Rows are points. Each copy is the shape, with its points in the same order, stretched, turned, moved and blurred by noise. Say if it was mirrored as well.

Shape (7 x 2):
0:  31  30
1:  -9  21
2:  -8 -18
3:  44 -39
4:   4  10
5:  -4  18
6:  -5 -34
Copy 1:
0:  55 -21
1:  24  14
2: -16  -8
3:  -8 -75
4:  18  -8
5:  19  10
6: -22 -21
Copy 1 is: only turned
Copy 2 (7 x 2):
0:  12 -47
1: -10  -5
2:  17  23
3:  71  -3
4:   5 -10
5:  -5 -10
6:  31  33
Copy 2 is: mirrored
Copy 3, 7 rows:
0:  60 -18
1:  17 -26
2:  -5   5
3:  35  40
4:  20 -11
5:  21 -23
6: -10  19
Copy 3 is: mirrored

Shape:
0:  18  41 -11
1: -57  22 -11
2:  15  -6 -21
3: -53   3  27
4:  13   0 -27
5:   7  -3   4
Copy 1:
0:  10  29  -1
1: -68  38 -15
2:   7   0 -28
3: -72  13  18
4:  16   2 -31
5: -12  -8  -4
Copy 1 is: only turned
Copy 2, 6 rows:
0:  -1 -13 -44
1: -63  -5  -2
2:   1 -45  -1
3: -31  24  21
4: -10 -41  -2
5:  10 -14   4
Copy 2 is: only turned

Shape:
0:  36  12 -35   9
1: -15 -42  41   9
2: -17  12  24   6
3:  16   8 -27  -1
4: -37 -49   3 -15
5: -31 -18  35  28
6: -33 -45  33 -32
7:  27   9 -34 -20
8:  21   7 -26  16
9:  37  -4 -14 -11
Copy 1, 10 rows:
0:  30  35 -10 -10
1:  11 -56   3  -1
2:  -5 -21 -26   8
3:  17  25  -8 -11
4: -14 -41  11 -32
5:  -6 -42   3  18
6: -11 -59 -10 -30
7:  22  27 -23 -28
8:  22  22  -3   1
9:  34   9 -17 -20
Copy 1 is: mirrored
Copy 2, 10 rows:
0:  31 -14 -31 -41
1:  19  -5  60  46
2:  -9  20  25  13
3:  15 -14 -22 -23
4:   0 -38  23  51
5:  11  24  43  51
6: -17 -32  57  43
7:   9 -31 -23 -44
8:  29  -2 -24 -20
9:  24 -25  -2 -35
Copy 2 is: only turned

Shape (14 x 8):
0:   -4   14   33   10  -10  -42   -1    7
1:  -22  -12   25  -16    4    8  -34   -3
2:  -19  -33  -35   13    1   -3    5   25
3:   -2   -7   28   13   -6   -4   13    8
4:    3   -8   35   10   -8    2   20    4
5:  -21    9  -49  -55    3   -2   24  -52
6:   34  -14   31   15   82   -1   21  -23
7:  -18  -24   27  -13   -6    4    4   25
8:  -15   31  -79   14  -11   13   21    4
9:    3  -17   19   12    9  -28    6   11
10:  -20  -18   27  -14   36    3   12   18
11:  -18   15   36    5   11  -42   16 -120
12:   -6  -19   32    4  -15    1   23   14
13:   20    4  -58  -18   -4    2   -6  -25
Copy 1:
0:  64 -31  25 -13   2   9  15   3
1:  17 -15   9 -43 -22 -19 -19 -33
2: -28 -30  21  12 -38 -24 -17  22
3:  29   2  23  -9 -18  -2   2   6
4:  31   9  24 -30 -21  -9   5  -1
5: -66  13 -10 -34  33  15  56  -7
6:  23  33  -6 -28  46 -47 -24   9
7:   9  -9  35 -39 -41 -18  -5   8
8: -49  -7  16  42  12  38   8   5
9:  36 -18  17 -12 -11 -21  -2  23
10:  -3 -10  37 -40  -5 -28 -28  16
11:  50  50   8 -24  71  -9 101 -45
12:  21   5  30 -25 -36  -8   9   5
13: -37   6 -49   2  11  18  20  -9
Copy 1 is: mirrored
Copy 2, 14 rows:
0: -19  -1  12  48 -22 -10 -16   9
1:  -8  -1 -17   6 -13   7 -40  37
2:  23 -38 -21  21   7  27  14   4
3:  -8  -6  14  18 -22 -12 -14  14
4:  -7 -10  30  10 -19 -14 -12  12
5: -31  13 -61 -19  21  11  45 -22
6:   9 -30  13   2  23 -18 -95 -23
7:   3 -13   2  11 -11 -15 -10  33
8: -11  -4 -19  19  35  61  76  -9
9:   5 -23  -2  24 -21  -2 -25  -4
10:   3 -24  -2  12  19 -30 -26  25
11: -90 -10 -28   2 -23  -5 -35 -48
12:  -4 -10  19   7 -20 -19  -4  25
13:   4  14 -36  -6   7  44  17 -22
Copy 2 is: only turned
Copy 3 (14 x 8):
0:  -2  -6 -14 -16 -36  40  15 -16
1:  11   8 -13 -22 -19  12 -51 -15
2:  32 -45 -13  20  -5 -13 -32  -6
3:   3 -17  13 -10 -25  23 -12  -4
4:  -3 -17  23 -14 -24  29  -7   8
5:  29  -2  17  -7  19 -79  13 -33
6:  58  -3  51 -13  33  67  -4 -37
7:   2 -36  -5 -23 -21  22 -35   9
8:  -3 -11   6  60  18 -59  -3 -23
9:  25 -26  -3 -10 -20  40   0  -9
10:  14 -28  12 -25   9  30 -31 -19
11:  40  34  57 -39 -42 -12  41 -83
12:  -1 -34  17 -25 -25  28 -17  14
13:  38  11  -5  24  12 -44   4   1
Copy 3 is: mirrored
